Every row gives one point. Examples show where two turns around zero, p and q, send a point. Where does a point land after both, in the order given? Backwards means that the second turn is done in reverse. Each puzzle has new turns, and all numbers are rounded.

Turn p:
+1.53, +2.55 -> -0.97, +2.81
-0.22, +0.19 -> -0.29, -0.05
+2.64, -1.68 -> +2.98, +0.94
-1.69, -1.62 -> +0.16, -2.34
-2.26, +0.56 -> -1.88, -1.37
Turn q:
+0.77, +0.11 -> +0.33, -0.70
+2.92, -0.94 -> -0.04, -3.07
-2.78, -1.13 -> -1.90, +2.33
-0.90, +1.97 -> +1.62, +1.44
Where do these land?
q, then p: +0.50, -1.06 -> +0.05, -1.17
p, then q backwards: -3.04, +0.22 -> +1.47, -2.67
q, then p: +2.53, +0.84 -> +2.66, -0.21

Turn p:
+3.90, +0.66, -3.03, -0.77 -> +0.06, -0.89, -4.89, +0.87
-1.15, +1.42, -3.65, +2.37 -> +1.20, +3.75, -2.11, -1.53
-0.02, -1.18, +2.42, +0.61 -> -1.50, -0.35, +2.01, +1.09
-0.07, +0.26, +2.40, -0.28 -> +0.10, -0.84, +1.86, +1.32
-1.73, -1.39, +0.67, -0.56 -> -0.65, -0.44, +1.71, -1.47
-0.93, +0.23, +1.20, -1.37 -> +0.79, -1.23, +1.42, -0.28
Turn q:
+1.28, +0.97, -0.54, +2.60 -> -2.37, +1.01, +0.37, +1.69
-2.23, +0.40, -0.86, -2.66 -> +1.42, -1.47, -2.26, -1.92
-1.93, -2.40, +1.19, +0.51 -> +0.13, -1.86, +2.24, -1.63
+1.28, +0.29, -3.79, -2.46 -> +1.75, -1.30, -3.32, +2.52
+1.30, +1.30, +2.31, +0.25 -> +0.03, +2.82, +0.79, -0.44
+0.30, -0.56, +1.69, +1.76 -> -0.96, +0.79, +2.18, -0.22
Where do these land?
q, then p backwards: +1.94, +1.38, -0.56, +0.15 -> +1.22, +0.83, -0.20, +1.95
p, then q: -4.16, +0.70, -1.26, -0.16 -> +3.02, +2.93, -1.28, -0.31
p, then q: -0.67, +2.68, +1.37, -1.55 -> +0.62, +1.62, +2.17, +2.05
q, then p: +1.45, -1.34, +1.31, +1.38 -> +0.09, +0.33, +1.94, +1.91
q, then p: +1.44, -3.41, -0.85, +0.18 -> -2.96, +0.66, +0.99, +2.07

Turn p:
+1.47, -0.40, -1.33, -4.28, +0.55, -1.27, -2.90, +1.03 -> -0.71, +0.61, -2.77, -0.75, +4.84, +0.43, -1.04, +0.06
-1.02, +0.26, +3.09, +0.28, +0.74, +0.10, -0.77, -1.22 -> -0.15, -2.19, +0.29, +2.42, -0.55, +0.72, -0.61, -1.18
+1.77, +4.02, +1.42, +3.51, -0.89, -3.44, -0.99, -0.34 -> +2.11, +1.89, +3.37, +0.23, -0.49, +0.75, -2.55, -4.54
-0.07, -2.02, +0.80, +0.30, +1.13, -1.35, +2.06, +2.75 -> -2.65, +2.34, +1.03, +1.60, -0.35, +0.65, +0.37, +1.71
-0.81, -0.57, +0.23, +3.80, -0.02, -1.64, -0.10, +1.41 -> -1.42, +1.96, +2.05, +0.94, -1.74, -1.60, +0.31, -1.88
-1.01, -0.68, -1.26, -1.38, -0.11, +0.71, +2.33, -1.08 -> -0.12, -0.46, -1.37, -1.22, -1.55, +0.40, -0.20, +2.43
+0.71, -2.43, -1.39, -0.73, -2.84, +3.33, -0.57, -2.96 -> +1.28, -3.67, -0.08, -2.29, +0.57, -3.15, +0.54, +2.50
+1.93, +1.83, -1.79, -0.47, +1.88, +1.69, +1.31, +0.22 -> +0.95, +0.46, +0.07, -2.42, +0.32, +2.70, +2.05, +0.33
-2.21, -2.61, -1.06, +0.08, -0.66, +1.43, -0.75, -1.91 -> -1.17, -2.36, -1.56, -0.61, -1.17, -2.75, +0.46, +0.79
-0.76, +2.60, +1.30, -1.12, +0.22, +0.47, +0.36, +2.10 -> +1.90, +1.40, -1.03, +2.12, +0.15, +1.84, +0.70, -0.21
Turn q:
-2.04, -1.45, +1.01, +0.54, -0.65, +1.35, +0.06, +0.24 -> -0.50, +2.08, -1.30, +0.13, +0.89, -0.58, -0.80, +1.35
-0.34, +2.30, +1.60, -3.32, -1.43, +1.18, -1.36, +0.10 -> +1.89, +0.54, +2.68, +0.29, +3.42, +0.17, -1.00, -0.62
+2.24, +3.36, +1.65, +0.98, -2.15, +0.63, -0.78, +0.56 -> +0.09, +0.40, +1.63, +0.50, +0.73, +3.56, -1.66, -2.62
+2.52, +0.58, -0.45, -1.69, +0.18, -3.95, +0.08, -1.47 -> -0.89, -3.81, +2.57, -0.72, -0.20, +0.86, +2.08, +0.10
+2.23, -1.19, -0.12, +0.15, -1.90, +1.02, +1.70, -0.58 -> -0.27, +1.49, -0.05, +0.67, -0.21, +2.11, +2.66, -0.10
+1.06, -1.41, -2.07, +0.25, +2.46, -0.96, -0.29, -2.10 -> -0.64, -2.58, -1.14, +1.24, -1.36, -1.71, +2.06, -0.16
-1.31, -2.16, -2.29, -0.14, +0.07, -2.00, -1.19, -1.08 -> +0.00, -2.14, -0.75, +0.93, -0.92, -1.08, +0.47, +3.16
-1.26, +0.24, +1.88, +0.63, +4.45, -0.39, +4.60, -0.70 -> -1.97, +0.06, -2.54, -4.58, +0.30, -2.71, +1.51, -2.47
-2.01, -1.62, -3.88, +0.84, -0.34, +1.46, -1.28, +2.41 -> +2.92, +1.24, -1.51, +1.49, -2.93, -1.18, -1.29, +2.42
+0.16, -1.41, +1.58, +1.19, -1.47, +0.72, -3.10, +3.04 -> -1.22, +2.61, +1.87, +2.04, -1.24, +0.32, -2.93, +1.13
-1.24, +2.76, +1.08, +0.57, +0.78, +0.95, +1.56, -0.42 -> +0.59, +0.12, -1.44, -1.98, +1.52, +0.24, -1.08, -2.20
Where do these land?
q, then p backwards: +1.49, -1.69, +3.39, +0.30, +0.15, +2.81, +2.01, -1.79 -> +0.03, -0.64, -1.42, +0.35, +2.75, -0.92, -2.23, +3.99
p, then q: +0.74, +0.98, -3.15, -0.51, -0.01, +0.40, -2.72, -3.30 -> +0.82, -2.08, +1.56, +1.27, +0.96, -2.42, +3.50, +1.44
p, then q: +0.45, +1.94, +3.47, +0.58, -0.44, -2.50, +0.06, +1.04 -> -2.02, -0.08, -1.27, +2.44, +0.68, +1.17, -2.16, -2.40
q, then p: +0.41, -0.86, -0.93, -1.37, -2.72, +0.91, -0.98, -1.04 -> -0.05, +0.87, +2.32, +0.39, -0.49, +1.08, +2.49, -0.19
p, then q: +0.57, +2.28, +1.21, -0.12, +0.08, -2.40, +1.08, +1.51 -> +0.35, +0.05, -0.41, +1.74, +0.99, +1.03, -1.76, -2.78
p, then q: -0.31, +2.20, -1.48, +0.05, -1.24, +0.56, +1.88, -0.06 -> +1.41, +0.36, +2.14, +0.56, -0.07, +1.87, +0.99, -1.02
p, then q: -0.03, +0.96, -1.96, +0.92, -0.22, -0.29, -2.20, +3.24 -> +0.68, -3.04, -0.84, -2.08, +0.67, +0.51, +0.76, -2.24
q, then p backwards: -0.21, +0.75, +1.76, +1.14, +0.74, -1.71, +1.13, +3.57 -> +0.79, -0.12, -2.28, +1.82, +0.28, -2.61, +1.77, -1.82
q, then p backwards: -1.00, -5.20, +1.29, +1.77, +0.70, +1.85, +2.33, -2.76 -> -3.05, -3.06, -2.64, -1.81, +1.85, +0.71, -0.67, +4.06
p, then q: +0.89, -1.38, -3.32, -2.14, +0.78, +0.61, -1.12, -1.13 -> +2.36, -0.77, +0.98, -0.96, -0.37, -3.21, +1.41, +1.18
q, then p: -3.00, +0.01, -0.27, -0.64, +2.18, -0.23, -1.47, +0.72 -> -1.71, +1.57, -0.32, -0.01, +2.19, -0.68, -1.90, -1.61
